Every row gives one point. Each copy is the shape, with its points in the same order, turned, moved and blurred by noise. Is it also mirrored, or only turned?

Shape (8 x 2):
[[-15  46]
 [ 34  54]
 [-43   5]
 [-27  34]
 [ 22 -13]
 [-10  34]
 [-11   5]
 [ 40 -54]]
Copy 1 (8 x 2):
[[-20  59]
 [ 30  71]
 [-44  15]
 [-31  45]
 [ 22   2]
 [-14  47]
 [-13  19]
 [ 44 -38]]
Copy 1 is: only turned
Copy 2 (8 x 2):
[[-24  41]
 [ 21  60]
 [-37  -8]
 [-31  27]
 [ 31  -9]
 [-14  26]
 [ -6   2]
 [ 58 -39]]
Copy 2 is: only turned
Copy 3 (8 x 2):
[[-11 -51]
 [ 45 -43]
 [-41 -10]
 [-15 -30]
 [ 21  17]
 [  1 -41]
 [ -6  -6]
 [ 45  69]]
Copy 3 is: mirrored

Shape (6 x 3):
[[ 38 -24 -81]
 [ 35 -30  23]
 [  2 -21 -39]
 [-43 -19  23]
 [ 45  43 -10]
 [ 32  -1   4]]
Copy 1 (6 x 3):
[[ 25  82  21]
 [ 35 -21  33]
 [ -3  34  16]
 [-38 -30   8]
 [ 56  11 -38]
 [ 37  -4   2]]
Copy 1 is: mirrored
Copy 2 (6 x 3):
[[ 92  14 -40]
 [ 26 -50  18]
 [ 38  16  -8]
 [-19  14  33]
 [  5 -38 -63]
 [ 18 -25 -13]]
Copy 2 is: mirrored
Copy 3 (6 x 3):
[[ 36 -36 -59]
 [ 29 -13  44]
 [ -2 -19 -24]
 [-52   3  31]
 [ 44  47  -5]
 [ 29  10  18]]
Copy 3 is: only turned
Copy 4 (6 x 3):
[[-36 -61  44]
 [ 46 -11   3]
 [-25 -30   1]
 [ -2  17 -57]
 [  7  32  53]
 [ 20   4  23]]
Copy 4 is: mirrored

Shape (10 x 6):
[[-10 -34  15  -6  21 -15]
 [  1 -32  -8  12 -30  -9]
 [-29 -47   7  18  15 -19]
 [ -4  47  36  75  32  77]
 [ 35  30 -61  -4  10 -16]
 [ 11   1  25  22  16  19]
 [ 30  31  -5 -28  -3 -40]
 [-23   8  13 -79   9 -28]
 [ 47 -29 -29  29  16  43]
 [ 69  55  -3   6  35 -27]]
Copy 1 (10 x 6):
[[ -6 -39  33   3  35  -7]
 [ 10 -43  -7  22 -15  -9]
 [-23 -58  27  28  16  -2]
 [ -1  47  53  61  26 110]
 [  5  39 -37  -5  39 -22]
 [  7  -2  40  23  23  30]
 [  7  26  26 -17   9 -38]
 [-36 -12  50 -72  12 -27]
 [ 46 -16 -20  28  48  39]
 [ 33  73  25  18  37 -24]]
Copy 1 is: only turned
Copy 2 (10 x 6):
[[  -4  -18   17   18   25  -10]
 [  11  -10   -2   47  -15  -11]
 [ -22  -32   12   39   21  -17]
 [ -56   49   26  -27  -29 -109]
 [  34   31  -66   11   23  -34]
 [  -4   10   25   -1    0  -52]
 [  44   45  -13   19   36   -4]
 [   9   34    9   -2   44   57]
 [  24  -27  -30  -13  -21  -70]
 [  57   56  -12   -2   48  -69]]
Copy 2 is: mirrored

Shape (12 x 8):
[[ 21 -17   3 112 -16   0  23   1]
 [-41  38   6 -45  21 -17  23   1]
 [-30  19   2 -21  10  28  12 -10]
 [ 25  27  16 -64 -23   8  37  -6]
 [ 47   7 -14 -37  20  11   6 -20]
 [-15 -32  -7 -22 -12 -31  10 -18]
 [  8 -12  -5 -12   1  44  50   7]
 [-27  39 -19 -18 -12   8  19  17]
 [  0   7 -26 -15 -29  29  -1  23]
 [  2   5  13 -25  10  13  13  50]
 [ -9 -10  29 -10 -23  14 -24  -5]
 [-15 -21 -21 116 -17  17 -11  31]]
Copy 1 (12 x 8):
[[ 18  -9  -2  98  -5   5  26 -29]
 [-30  22  41 -57  37 -27  13   3]
 [-23  12  28 -34  28  23   4  -4]
 [ 34  13  42 -75  -8   5  35   4]
 [ 55 -11  17 -46  41  16  11  -9]
 [ -8 -40   9 -37   5 -24  15 -33]
 [  5 -18  30 -18  15  41  50   9]
 [-20  25   4 -34  16  -3  21  18]
 [  2  -6 -15 -28  -2  21  13  28]
 [  1 -14  40 -23  13  -3  11  48]
 [ -2 -16  26 -21 -19  11 -27  -9]
 [-20 -20 -32 102  -2  10  -1   3]]
Copy 1 is: only turned
Copy 2 (12 x 8):
[[ 22 -12 -17  94  -7 -21  33 -12]
 [ -9  13 -14 -66  32  12  -8 -27]
 [-39  11  -4 -37  23   3   6   4]
 [  9  40  24 -71 -13  18  26  11]
 [ 22  17  14 -49  12 -36   6  41]
 [  6 -35 -15 -43 -19 -16   5 -15]
 [-10   1   6 -26  19   0  60  33]
 [-12  28 -37 -38  12  19  11   1]
 [-13  12 -35 -26 -11  16  16  39]
 [ 19  -4  -4 -32  23  41   0  34]
 [-24 -14  11 -10 -26   8 -17  18]
 [ -4 -25 -63  97  -1  -6   9  15]]
Copy 2 is: mirrored
Copy 3 (12 x 8):
[[  5  -6  12 110 -23   3  13   3]
 [-54  28 -19 -52   6 -18  24  -2]
 [-39  16 -15 -25   1  27  16 -21]
 [ 25  20 -11 -68 -17  13  34  11]
 [ 39  11 -24 -29  22  13   4 -30]
 [-11 -29 -17 -19 -26 -31  -2 -22]
 [  4 -22 -32  -1   2  39  44   7]
 [-39  32 -42 -18 -16  16  11  11]
 [ -5   3 -54  -3 -25  37 -14  11]
 [-13  -9 -22 -21  22  12   3  41]
 [-15 -11  18 -16 -22  22 -22   1]
 [-28 -14 -18 121 -23  19 -23  14]]
Copy 3 is: only turned

Shape (16 x 11):
[[ 11   6  10  23   7   3  -9  14  21  30  33]
 [ 39  47  75  26 -21  -6  31  -4  22  45  16]
 [-22 -14 -55 -79  57  14  -7  -7  -8  20 -55]
 [-28  18 -25 -16  37  10   8  -3  10  -3 -18]
 [ 33  39  47   6 -50  36 -24   6  37  55  -5]
 [  3 -10  60  20 -18  15  -7 -16 -11  52 -12]
 [-73 -32 -37 -21  20  24  -7 -47  44   4 -38]
 [ 60  11  27  22 -11  19  28 -27  17  71  -2]
 [-33  37  -6   0  25  12  -2 -40  23   0 -71]
 [-56  -4 -40 -69  14  14  43  17  35   4 -61]
 [-30  38 -40  74 -71  -6  14  13 -66  11   2]
 [-10  50  61  -8   6  31   6   7 -11  56   7]
 [-38  25 -26  31 -42  33  47 -27 -52   8  28]
 [-37 -48  -9 -27  26 -11  20  15  24 -20 -77]
 [ 37  28  42  39 -22  67  14   9 -11   3   4]
 [ 15  25   4   9 -72 -13   9 -23 -52 -21  37]]
Copy 1 (16 x 11):
[[-12   0  26  16  31  -4 -14  21  12  22  45]
 [ -5  43  84  21  -6 -17  35  11  24  44  33]
 [-16 -36 -30 -75  69 -16 -33   5 -13  26 -65]
 [-39   0 -12 -20  50  -4  -9   6   7  -2 -24]
 [ 11  38  54   2 -33  10 -27  32  35  59  20]
 [-17 -17  73  17 -15  -1 -15  10 -14  49   0]
 [-67 -58 -32 -26  17  11 -37 -29  32  12 -41]
 [ 29  11  48  23   8   6  23 -10  10  78  13]
 [-48  14   5   0  22  -9 -21 -16  31   9 -74]
 [-52 -33 -42 -76  23  -9  20  29  28  16 -58]
 [-29  35 -38  67 -44 -18   6  29 -73  -6  11]
 [-44  41  71 -13  13   6  -6  29 -14  53  10]
 [-47  24 -23  16 -22  26  25 -16 -67   4  19]
 [-33 -74  -1 -29  25 -22   8  28  26 -17 -67]
 [ 10  36  56  25  -9  56   9  30  -8   8   8]
 [  9  31  15   4 -43 -21   8 -18 -54 -32  41]]
Copy 1 is: only turned
Copy 2 (16 x 11):
[[ -9  -4 -24   9 -17  15   4  -1  23  27  21]
 [ 23  16  10  12 -44  -4  84  -8  13  21  -4]
 [-32  -7  45 -74  53  16 -73   3 -13  25 -33]
 [-43  10  32 -11  26  18 -35  -8   9  -2  -2]
 [ 20  21 -11  -4 -78  42  43   0  30  41 -40]
 [-12 -33   3  16 -43  23  37 -29 -17  45 -33]
 [-70 -26  49  -9   3  34 -72 -50  43  27 -19]
 [ 52  -1   5  12 -13  26  47 -21  18  55 -17]
 [-46  25  45  -2  11  25 -20 -47  27  -7 -56]
 [-55   4 100 -40   9  10 -58  25  36  21 -21]
 [ -5  58  21 108 -46   5 -46   9 -60  30  -2]
 [-33  27  10 -17 -29  35  61  -3 -26  37 -19]
 [ -6  41  60  63 -29  49 -24 -23 -43  40  37]
 [-52 -59  65  -9  16 -13 -46  16  18  -7 -51]
 [ 29   6   7  31 -39  75  32   6 -14 -10 -15]
 [ 34  26  30  33 -75   3 -15 -22 -57  -4  32]]
Copy 2 is: mirrored

Shape (18 x 12):
[[ -7 -27 -34   3 -51 -78  -9  17  14 -15  51 -21]
 [ -1  16 -22  35  31   2 -35  32  14 -11  13   0]
 [ 62 -13   8  -1  17   5 -16 -19  26  49  -3  25]
 [ 34  15  13  21  60  31  58  -1  19  11 -17  44]
 [-24 -39  46  -7  -2  -4  29   8  20  11 -50 -27]
 [-49 -47 -58  11   3  18  -5  51  10  45 100  24]
 [ 14  -8 -13  21 -24   9  -4  43  35 -22 -12 -43]
 [-45  22  57  68 -24  -3  -8 -43  19  15  79  47]
 [ 17   4  10  11 -43  24 -23  14  16  18 -33  27]
 [ 24  -4   2 -17  23 -35 -36  -9 -36 -38  10 -24]
 [-53 -20  34  33 -55  63 -39 -68  56 -46  28   0]
 [  1   7  58 -83  -1  -8 -34   8 -11 -22  54   4]
 [ -2   9 -23  43  13  23  58 -17  48 -35  37 -51]
 [-26   3  10 -14 -20  -3   7 -34  69 -12   2  43]
 [ -9  24  15  12 -73   5 -20 -27 -18 -25 -23  60]
 [-40  35 -22 -40  15 -37   1  18 -40  29  39   2]
 [ 44 -31  43 -11 -34  13  -3   4  26 -13  -5  23]
 [-27 -28  71  52 -12   5 -50  14 -37   0  30 -36]]
Copy 1 (18 x 12):
[[  57   13  -17    9  -60  -65   20   50   -8   14   36  -31]
 [  -1   14   11   44    3    4   -1   68   22   25    5   16]
 [  51   -2   31    3    7   25    2  -10   72   38   -2   -1]
 [   3  -30   37   27   -3   42  -23   16   76  -24  -60    7]
 [ -17  -51   58   -6   -6  -38   47   -6   21   -4  -11   -6]
 [  13  -65  -55   31  -76   31   -2   76   11   68   37   -9]
 [  22    4   43   36  -14   -5   66   57    4   -5    5   -3]
 [ -49   28   -1   14 -112  -14  -24    3   81   28   25   29]
 [  21   15   31  -14  -16   18   46    8   20   24  -13   45]
 [  23   22   29   29   21  -26  -33   10  -12   -4   38  -13]
 [ -57   26   16  -23  -61   17   57   14   63  -31   96   39]
 [  -5   13   65  -38  -34   13  -51   10  -26   26   48  -38]
 [ -13   -1    7   67  -42   13   38   49   57  -58   10  -46]
 [ -10    9    7  -60  -39   -1   17   33   65  -18    6   -3]
 [   2   49    0  -39  -45    0   13  -17    3  -18   -3   68]
 [ -15   -2  -30    5  -22   -9  -36   17  -31   44  -17  -43]
 [  43   -3   71  -22  -35   11   18    3   31   -6   17   21]
 [ -36   -2   56   60  -44  -39    8   -7   -2   45   58   40]]
Copy 1 is: mirrored
Copy 2 (18 x 12):
[[ -10   -7  -30    3  -88  -34   29   34  -16   23   56    7]
 [ -25   11  -21   44   -5   -3  -32   58  -10   -6  -10  -11]
 [  12   12   42   12  -13    7  -32    4   25   41  -42   14]
 [   5   27    7    2   61   40   15   24   35    1  -53    1]
 [  21  -75   13  -22    3   32    7   19   10  -14    6  -32]
 [-103   26    1   39  -41   40   24   68  -10   70   37  -22]
 [  29   -9  -14   -1  -42   18  -26   76  -11   -8    8  -17]
 [  -2   -7   23  108    7   42   47   10  -39   19   43   55]
 [  11  -22    3   -6  -15   42  -40   30  -25   12  -14   37]
 [  -7    7    7   10  -49  -40   -5  -12  -24  -39  -17  -26]
 [  14  -37   30   94  -73  103   -4   25   -6  -49   31   37]
 [ -33   28   78   -7  -28   -8  -13  -17  -33  -50   55   -4]
 [  41   31  -28   50  -28   51   40   60   32  -17   12  -40]
 [  -2   -7    0   21  -17   55    2   -1   41   -9   36   53]
 [   2  -16  -15    2  -31   49   -8  -11  -63  -25   -9   82]
 [ -53   32  -25   -5   -3   -6    2  -25  -40   16   45  -29]
 [  16  -14   55  -18  -28   20   -4   32   -1   -9  -11   41]
 [  -4  -57   46   68  -21   -1    0   36  -83  -10   14  -30]]
Copy 2 is: mirrored
Copy 3 (18 x 12):
[[ -5 -13 -61 -10 -44 -51  -4  81  23 -58  16   0]
 [-32  31 -25  20  47   4 -23  31  20 -10   9   8]
 [ 65  29 -11   9   7 -14 -19  -3  32  43   7  -3]
 [ 41  62  11  37  52   2  45 -23  16  17 -28  32]
 [-28  -1  34 -14 -14 -31  42 -10  15  26 -28  -3]
 [ -7   8 -78 -21  10  12  35 108  51  20  49  77]
 [-26  16 -18  20  -5 -17  10  63  22   1 -23 -39]
 [-22   2 -35  61 -56  31  19 -29  48 -37  62  65]
 [ -6  18 -17  17 -40  31 -17  10  13  33 -29  -6]
 [ 14 -21   5  -3  36 -22 -26  24 -32 -48  22 -12]
 [-42 -72 -46  37 -33  79  28 -23  71 -23   6 -26]
 [ 32 -16  54 -36 -15  39  -5  39   7 -52  56   2]
 [-27  21 -43  52  39 -13  82  29  41 -28   6 -39]
 [ 11  16 -33 -19 -30  33  27 -21  61 -30 -22   4]
 [ 13  -4 -36  19 -58  43 -18 -18 -36 -27 -34  19]
 [ -3  39 -24 -57   2  -6  15  38 -38 -25  68  34]
 [ 41 -15  23  22 -36  12   0  20  36   2 -31  -6]
 [-58 -51  30  53 -19  -5 -18  30 -13  -1  44  33]]
Copy 3 is: only turned
Copy 4 (18 x 12):
[[  37  -52  -43    8  -62  -39   -3   12   15  -40  -16  -15]
 [   1   -5  -26   31   20   27  -18   28   11  -14  -23   -4]
 [  30  -20    6  -19   28  -18  -16  -14   14   72  -15   20]
 [   5    8   27   -5   59   42   51  -30   39   35  -29   31]
 [ -24  -29   10  -10   28  -37   37  -40    4   15  -69  -57]
 [ -24  -87  -22   60  -39   44    8   13   -2   24   37  -17]
 [  34    2  -25   19  -14   11    4   12   26   -9  -71  -55]
 [ -13  -20   49   71   -9  -26  -32  -60   45  -12   64    8]
 [   0    7   33   24  -13  -19  -26   -3   12   46  -69   -2]
 [  25  -13   -8  -29   15  -18  -16   18  -41  -45  -33   14]
 [  -5  -27   51   38  -17   21  -85 -104   19  -31  -31  -46]
 [   8  -44   83  -52  -11  -11  -28   51  -16  -40   -9  -19]
 [  28   14  -26    6   14   52   19  -57   40  -35   -2  -50]
 [ -22  -29   20  -15  -18    8  -20  -49   55   -3  -36    4]
 [  -8   15   53   35  -49  -27  -37  -39    2  -13  -70   36]
 [ -49   -8   -4  -21  -28   -6   18   49  -26  -19   22    8]
 [  51  -35   54   -6    0  -13  -11  -15   29   18  -63   -7]
 [  15  -24   30   68   28  -47  -28   -2  -39  -27   -6  -62]]
Copy 4 is: only turned

Shape (17 x 12):
[[-31  47 -13 -19 -30 -39 -46 -11   6 -33 -35 -57]
 [-39  30  -2 -14   1 -27 -18  13  13   1 -86 -42]
 [ 37 -27 -16  96 -27  15 -31 -62  -2  11 -43  11]
 [ 21  19 -10  63 -22  53 -41 -19  -2   0  -2 -30]
 [ 24  -3 -46  64  19  25 -42 -42  16  37  23 -19]
 [-24  22 -39 -55   0  -7   6   5  33 -25 -47 -21]
 [ 16 -48 -39  53  18  40 -69 -34 -41 -14   1 -14]
 [ 33 -13  -3  -8  14 -12  28  21 -25  18  46 -48]
 [  8  68   9 -38  22   1  -6 -17   8 -26 -40 -13]
 [-26  27  30 -15  24 -25  13 -38  26 -44 -35 -49]
 [ 44  -5 -23  -8  48 -13   0  70  -4 -23  66  -6]
 [  8  17  18 -48  38  17   7  34 -34  21  29  -9]
 [-21 -29 -20  72 -28  64 -29 -38  17  -4  -5 -10]
 [-18  15  -6 -61 -25 -23 -38 -30  23  -8 -22 -15]
 [ -9   7  -6 -26  16   7 -54 -18  45   0 -54 -59]
 [ 28  12  57 -59  31 -38  -4  75  15 -12  41 -13]
 [-23  -3 -13  76  18   5 -34 -29  -5  18  18  12]]
Copy 1 (17 x 12):
[[ 23   1  15  12 -33 -19  34 -82 -19   3 -32 -57]
 [-13  24   2  12  -3 -19  32 -31 -33  11 -54 -67]
 [ -9   5  21  59 -57  41  72  16  53  52 -61  33]
 [ 28 -10   4  61 -66  53  22   9  36  18  -8  -5]
 [ 34  27   2  41 -39  29 -12   7  65  67 -23  20]
 [ 14  17 -45 -42 -12 -23  27 -33 -16   2 -42 -57]
 [ 38 -11  -2  39 -41  79 -15 -11  14  50 -62  39]
 [ 44 -38   8   2  38 -19 -34   9  32  12  -5   6]
 [  8  17  30 -38 -35  -2  25  -5  -6 -20 -20 -62]
 [-32  -2  26 -37  -2  12  23 -53  30 -17 -27 -54]
 [ 82   3 -18   4  27 -12 -56   8  33 -56 -18  26]
 [ 36  -6  20 -23  16  -1 -42  34 -24 -16   7  -3]
 [ -4 -10 -40  46 -47  72  34  -2  32  47  -9  20]
 [  2   7   0 -36 -42 -34  12 -48 -23  28 -24 -17]
 [-25  10  -6   3 -47  -7 -20 -37   3  28 -55 -52]
 [ 19  -9  18 -15  18 -61 -56  -5  -7 -86   5  13]
 [ 18  45  12  42 -11  55  24 -10  36  37  -5  34]]
Copy 1 is: only turned
Copy 2 (17 x 12):
[[ -46   92  -50   -2  -21  -20   -2    8   57  -19   35  -20]
 [-102   57  -29   22   -7  -27    3    8   42  -11   22   13]
 [  19   14 -103   64   -3  -27  -44    2  -10  -12  -30   61]
 [  20   35  -64   71    8   33  -37   -3   30  -26    0   17]
 [  32   52  -65   67   18   24  -22  -39  -24   14   -5   16]
 [ -71   27  -32  -31   15   -8   38  -18   34  -18   25  -16]
 [  28   15  -96   52   35   13  -55   -4  -13   15   53   30]
 [   1   19    1   19  -29   50   15   30  -48   -2   35  -17]
 [ -49   56   -1  -11   38   -6    5    4   27  -61   13   -3]
 [ -56   36  -18    8    6  -48  -11   13   11  -41   14  -59]
 [  32   17    6   23   24   35   81   39  -28    9   60  -15]
 [ -18   10   49    1   11   50    7   20  -19   -9   55   10]
 [  24   -9  -83   68    1    6  -46  -41   40    2    3   14]
 [ -41   56  -27  -52    8  -11  -13   -3   40   12    9  -10]
 [ -75   58  -53   17   41    5  -19   -3   36   16    5  -23]
 [ -14   22   67   -5   16   18   53   83    8   23   24  -34]
 [  39   36  -34   68    0  -27  -23  -36   -5   13   19   33]]
Copy 2 is: only turned

Shape (16 x 12):
[[ 49 -61   3  19 -71 -18  27  44 -32  -4 -38 -27]
 [-37 -20  50 -15 -38 -44  30  -8 -53  18  31  13]
 [ 14   0  23 -15 -69  12   4  79  24 -46 -39   3]
 [-19  20 -19 -31 -25  -3 -23  11 -28  39  58  61]
 [  7  13  -7  41 -68 -27  15  80  19 -26  17 -13]
 [ 35   0  23 -19 -13 -57  13 -13 -44 -13   0 -51]
 [-18   2  10  -4  35   0  51  -8   1  53  28  30]
 [ -2  65  -5  36  -8  15  -9  43 -20   3  -9  52]
 [-80  -8 -35 -15  25  -6  15   1 -28  19  21  28]
 [-32 -23  45 -18  -9 -41   6  -6 -46  42  -9 -38]
 [-10 -31 -14  52 -55 -13 -18  35  36  -9 -53   0]
 [-23   8  -7  23 -34  47   4   5 -13 -23  28  16]
 [-21   0 -12 -15  13 -35  21 -13 -17  -6  19  55]
 [-40 -49  -4 -22  42 -23  16  24 -65  32  35   0]
 [ 43 -57  24  40 -29  -8 -31  58  41 -28 -19 -35]
 [ 61  35 -37   6 -57  16   2  52  54  -3 -19 -38]]
Copy 1 (16 x 12):
[[ -5  -5 -25 -33 -84  -4  80 -16 -23  17 -28 -17]
 [-31  29  13  -9  12 -33  67  -2 -52   2  52  -6]
 [-54  11 -12 -38 -70  25  18   3  -9 -66 -47   6]
 [-16  69 -45 -21  31  38  -2  20 -42   9  57  16]
 [-36  -4 -61   5 -84  -8  12  40 -22 -40  -7   1]
 [ 25  22  -9 -50 -21 -70  47 -18   5 -13  22 -21]
 [  9  21 -16  25  64  13  50  22   1   0  21  27]
 [ -5  62 -61  27   4  16 -21  10 -30 -30 -31 -11]
 [-44   0 -57   7  75  12  16 -27 -21  11  42  10]
 [-28   3  11 -40  30 -49  60   5 -22  29  18 -29]
 [-57 -17 -30  10 -67   4  -4  -5   2  23 -48   0]
 [-15  12 -31  19 -13  50   2  -7 -19 -34  22 -41]
 [ -9  38 -33   9  29  -7  20 -38 -18  -9  40  44]
 [  4 -23 -47 -32  68 -18  48 -10 -61  14  33   9]
 [  6 -48   5 -34 -83   3  -7  18  -8  -1 -52   4]
 [ -4  21 -60 -32 -78  22   6  46  62 -28 -35  -7]]
Copy 1 is: only turned
Copy 2 (16 x 12):
[[ 90 -19  11   0 -16 -56 -12 -11 -13  21 -24 -95]
 [-24 -27  34 -34 -26 -41 -20 -40 -42  37 -10  -4]
 [ 67 -30   7  75 -63 -29 -49   3  20   0  -1 -54]
 [ -9 -26 -52   7 -31 -43 -15 -27 -22  66  51  39]
 [  3  -8 -18  47 -59 -50  -4  13  20   9  15 -95]
 [ 23  15  31  -3  22 -30 -19 -64 -36  -5  24 -56]
 [-14  -9  -2   0  13  12  27 -31  19  68  -9  21]
 [  8  38 -38  77 -29 -28 -12  18 -16  55   5   0]
 [-36 -32 -66   1  -6  16 -16 -43 -19  49 -25  13]
 [ -6  -6  27 -38  19 -14 -58 -51 -21  45 -11 -37]
 [ 43  -8 -44  25 -12 -56 -47  16  43   0 -44 -61]
 [ 20  10 -43   3 -56   5  -3   9 -11   2   5   2]
 [-14 -25 -25  26   9 -30  11 -46 -25  22  -9  25]
 [-19 -54 -26 -24  30  22  -9 -34 -53  70  -1 -23]
 [ 61 -26  -1  17  16 -29 -35  46  38 -19  15 -86]
 [ 75  27 -33  58 -39 -30 -11 -23  67  12  46 -76]]
Copy 2 is: mirrored

Shape (15 x 12):
[[ 20 -17  -2 -40 -15 -40   7  -5  14  17  20 -32]
 [ 70  39   7  12 -42 -53  17  22 -40 -23 -14 -31]
 [-32 -11 -37  63  49  49 -73  20  24  30 -27  12]
 [ 19 -27 -12  26 -12  34 -26 -68  60 -62  30  32]
 [  0 -13  32   6  37 -35 -28  -7  61 -64   5  60]
 [-11  43  35 -19 -22 -39  13 -38  33  24 -17 -27]
 [ 36   6 -47 -12  19 -42  -5  15  -4   9 -42   9]
 [ -6  46 -13  41  17  25 -13  20 -37 -48 -28  72]
 [-15  25 -24  38  51  24 -10   6  43  -8  26  -8]
 [ 58  -2  -6  19  40 -42   8 -62  16 -45   8  11]
 [-12  31  40 -25  -8 -29  36   9 -19 -20 -35  46]
 [-22  40  13  -3 -40 -43 -18 -55  37   2  60  -6]
 [-20  61 -20   0  49   1 -31 -11 -36 -38 -47 -33]
 [ -3  35  33 -37  36  31 -41 -64 -29  26  -5  -5]
 [ 56  66 -22   6 -24 -12  -2  28  23 -18   4  -1]]
Copy 1 (15 x 12):
[[-29  -4  41  -2 -28 -30  23   2  35 -35   6  14]
 [ -5 -36  16  47 -47 -87   6  -8 -22  15 -37   2]
 [-35 -17 -60 -10  96  48  24  12  17  23  31 -14]
 [ 63 -61 -20   0  27  26  73 -21  80   1 -14  33]
 [ 28  -4 -43   0  43   3  52  -1  51 -58 -76  21]
 [ -6 -17  11  27 -30  -3 -50 -26  46 -45  -8  20]
 [-32  26 -46  -1 -17 -49  16  14  15   8 -11   8]
 [ 57  -9 -80  38  52 -22  24  11 -41   7 -16  -2]
 [  3 -18 -16   0  76 -11  26 -24  42  -8  16 -36]
 [ 19 -20 -19 -27   2 -58  36 -56  47  -6 -53  35]
 [ 38  33 -20  41 -13 -11  -9  -4 -25 -42 -31  18]
 [ 11 -54  12  53   7 -21   7 -26  69 -64  21  54]
 [ 13 -39 -73 -29  12 -33 -22 -30 -30 -32  10 -31]
 [ 27 -32   0 -52  23   1 -49 -15 -14 -25  23  57]
 [ 12 -43   3  45  10 -72 -11  22  28  10 -12 -19]]
Copy 1 is: only turned
Copy 2 (15 x 12):
[[ 13  24  34   0   4  -2  34 -15  22  14  10 -25]
 [ 34 -34 -16   9 -16 -72  24  28  29  41  -9  -4]
 [-36  -3 -45  87   8  46 -35 -45 -16 -67 -14  39]
 [  8 -38  23 -20 -13  19 -81 -92  -6 -10 -11 -14]
 [-24 -48  31 -11  26  50 -40 -43  25  25 -70  14]
 [-15  26  59  15  -4 -45  31 -39   0  35 -14  33]
 [  8  -9 -43  30  24  11  26 -20  38  39  15  25]
 [-27 -62 -51  19 -13  14 -57  14 -23  27 -11  66]
 [ -6  16  -3  69  -2  35 -51 -31 -24  11 -29   1]
 [ 21 -21 -24 -24  30  -8 -20 -64  -3  52 -43 -24]
 [-29 -24  12 -21 -22   3  22  18   5  60 -17  62]
 [-26  -9  86  17  18 -33 -16 -38 -25  26  10 -22]
 [-53  34 -59  31  13 -41 -44  -3  17  29 -19  41]
 [-25  60  -2 -27  41 -24 -21 -22 -46 -13  -4  60]
 [ 49 -26  13  50   1 -29 -27   9  23  40   4  21]]
Copy 2 is: mirrored
Copy 3 (15 x 12):
[[ 17 -23  29   7 -39 -50  -4  -7  15   0  20   8]
 [ -3  23  35  36 -14 -27  -1  24  10  32 -27  87]
 [  5 -14 -30 -15 121  14  -8   0   5  -5  25 -49]
 [ 61 -39 -12 -20   9  47  46 -38  35 -17 -54 -33]
 [ 39 -39  61 -41  23  48 -38 -10  59 -35 -39 -13]
 [ -7 -59  63  43 -10 -13  13  -5  -9 -39  13  25]
 [-24   9  42   8  37 -50 -18   4  33  21 -20  -6]
 [-31  34  22   5  62  84 -22 -20  14  24 -42   3]
 [ -9 -18 -17 -15  56  24  17 -25  56 -27  32   1]
 [  8 -27  44 -50   8  -9  37 -31  37   6 -57  32]
 [-45  -8  71  19 -22  40 -39   9  -4   0 -32  14]
 [ 44 -32  43  38 -23   4  12 -72  -2 -55  12  24]
 [-48 -43  46  16  72  25   3 -30  22  62  15  24]
 [-12 -28  69 -13  15  22  46 -29 -42  33  40 -23]
 [  7  31  33  48  15   6  28  13  58  -6 -11  37]]
Copy 3 is: mirrored
